Each wall is flat, endless, passes through zero and stands at right angles to its row. A trip goes straight from one point to another. Which walls does it cross, in order?

Walls:
(1): [43 16]
(2): [-38  51]
(3): [ 20 -15]
(4): [-4 10]
(5): [-51 -12]
(6): [ 33 -18]
(7): [29  6]
(8): [ 16 -69]
(9): [53 -9]
(10): [-36 -45]
Trips:
[-48  10] to [-7 50] => 10, 1, 5, 7
[18  9] to [ -1 -39] => 4, 8, 10, 1, 5, 7

Walls:
(1): [  3 -24   5   0]
(2): [-20 -20  24  30]
(3): [  8 -13  31 -17]
(4): [ 21  64 -55 -20]
(5): [ 41  26 -70   6]
(6): [-31 -16  48 -18]
(7): [ 52  39  -5 -28]
(8): [ 28 -20 -56  14]
(9): [-18 -13  22  28]
(10): [19 15  8  6]
Trips:
[ 13 -16 -42 -35] to [  8 -16 -39 -13] => none
[-23 -69 -36 -12] to [-49  19  21 -21] => 3, 8, 1
[  7 -37   1 -26] to [  6  -1 -57 -14] => 5, 6, 7, 4, 3, 1
[-14 -37 -39  15] to [-15 -35  14  -8] => 5, 6, 3, 8

Walls:
(1): [ -7 -32 -73  60  27 -18   1 -11 -58]
(2): [ 25 -30  24  -5   1  45  16 -10  -2]
(3): [ 33  13  57 -31 -43  21  -7 -27  33]
(4): [  3 -15  43  11  10  -1  37  32 -40]
(5): [-47  21 -89  69 -57  39  45 -38 -22]
(6): [-50 -24 -31 -16 -33   0 -20  50 -38]
(7): [-20  -3  10 -14 -11   0   7   0  26]
(8): [ 69 -21   4  -9 -19  47 -64 -22 -27]
(9): [-38   2  23 -36  43  35  23 -64 -10]
Trips:
[ -4  -6  -3  40 -10   0  49 -24  -4] to [ 36  22  22 -13  21 -59   9   2 -34] => 2, 9, 5
[ 10  17  37 -83 -25  27 -20 -26  13] to [-10  25  47  38  -2  56  50   9 -12] => 4, 5, 8
[-47 -10 -53 -19  -2 -15  18  23 -12] to [-12  16  -6  28   1 -22  71   0   0] => 4, 9, 6
[ 84  36 -14 -76  34  65  24  32  23] to [ 14 -28 -16 -40 -11  25  31 -55 -43] => 4, 5, 1
[ 32  17   5  41 -27  25  25  18  13] to [-38 -19   4 -10 -32 -49  30 -18  37] => 8, 7, 2, 4, 6, 9
[ -6  -7  -1  79  30 -23  17  14  33] to [  1 -59 -50   5  23  -4  -5 -12  48] => 4, 7, 2

Walls:
(1): [  0   1 -13  20 -13 -19  -3   2   7 -17  53  -4  59   9]
(2): [ -6  -2  27 -16  18  37  23   1  11 -47  19 -31 -34  24]
(3): [ 11 -10  -4  -5  19 -46 -20   4  11  27   6   8   1  12]
(4): [ 41  -3   0  -1 -21  26  26  46 -23 -22   4   6   0  -3]
(5): [  4  12 -21 -14  12   1 -17   8 -36  43  31  -1   7  14]
(6): [  8 -21 -14 -28  34   3 -46  32  13  20  45 -25  20  10]
(7): [-17 -21  14  18  34  64  21 -35 -24   4 -12  16 -31  -1]
(8): [ 20  67   6 -41  35 -37 -14 -40  -3 -15  -1  65 -25  25]
Trips:
[ 25  22  19 -10 -10 -27   3  -8 -22  81  63  12  20  15] to [  7 -15  44  16  11 -41  29  24 -12   3  75 -26  30  16] => 4, 8, 2
[ 46  52 -11  -4 -70  12  -6 -15  29 -29   9   5  -3  30] to [ 10  14  25  23 -10   9 -22   8 -26  -5  34 -51 -11   3] => 5, 8, 6
[ 49  14  30  14  24  21 -18  95   0 -17   1 -24  -1  -2] to [ 25 -55  -9  40   5 -12  13  -1   3 -53   9  -7  43  17] => 1, 5
[ 15 -15  33 -21 -15 -19   3  17  -5  25  38  48  -9  63] to [-18  23  34  17  28 -47  18   3 -29 -16   0  14  13  -1] => 2, 6, 4, 5

Walls:
(1): [-28  24 -21 -25  -6  47  30 -43  48  -7   0  -2 -31  -3  18  33 -32 -46
   3   8]
(2): [ 47  10 -17 -30 -16   2 -11 -16 -21  19 -24 -11  -6 -27 -32  34  32 -41
   0  -4]
(3): [ 11  14   9 -14  15   3 -22  13 -28  19 -25 -15   6 -72 -52   1  44   2
  14  -7]
(4): [-15  27  -1   3  33  -1  48  43  17 -81 -18 -31 -26  30   6  27   3 -20
 -30 -22]
(5): [ -4   4  30  22  59  -9  54 -27  37 -52 -16  16  15  -4  29 -68  -9  41
   6   7]
(6): [-48  -8  22  77 -25  -8  23  45  38 -20  -6  19   7  -8  12 -62  72  56
  20 -57]
(7): [-29 -21 -33  23  18 -30 -46 -43   3  28  31 -15 -12  38  24  14 -57 -27
  -7  31]
(8): [ 53  18  -6  34 -32  -3 -23 -20  38   3   4  -6  30  19   1  -1  48  33
  35 -27]
(9): [ -8 -23 -30  12  33  15 -12  91  26 -20  -7   5 -52 -45  41  24  -1  13
  14  -2]
Trips:
[  3  47  27  26  83  43  25  25   0  29 -11 -29 -13  25  -8 -14 -16  -5
 -21  26] to [-32 -27 -29  29  -6  21 -59  -6 -19  23   5  -2  -7 -26 -36  -9 -34  31
 -24 -34] => 1, 4, 5, 6
[-28 -60  -5 -40   2 -30 -68  28   6  52  18  -5   6 -28   6  -8  34  -6
 -10  15] to [-13  -1  24   1  52 -37 -48  12   6 -39   4 -14  33   7  60 -26 -29  25
  20   7] => 2, 6, 5, 3, 4
[-19  25   5  13  48  42 -40   0   7  12  36   1 -30  -2   8 -46  -3 -35
 -40 -25] to [-41  18  35 -19 -27   0   8  18  30  30  28   8  33 -11 -36  10   6 -13
  26 -12] => 3, 5, 4, 9, 7, 8
[-33 -95   0 -34 -35 -61 -23 -40  -6  29 -22  69  66  48  20 -13  30  -8
  11  21] to [-36 -62 -33  22  49  21 -42  47  52  37  10 -11  23  14  31  45  19  45
  27 -63] => 9
[-39   4  -4  22  54 -19  24  32 -14 -11  22 -19  39 -28  14  77  43  16
 -64  28] to [-24  61   4  31 -12  37  14  18 -17 -17  14  10  35  36 -47  19  21 -24
 -21  75] => 6, 9, 1, 2, 3
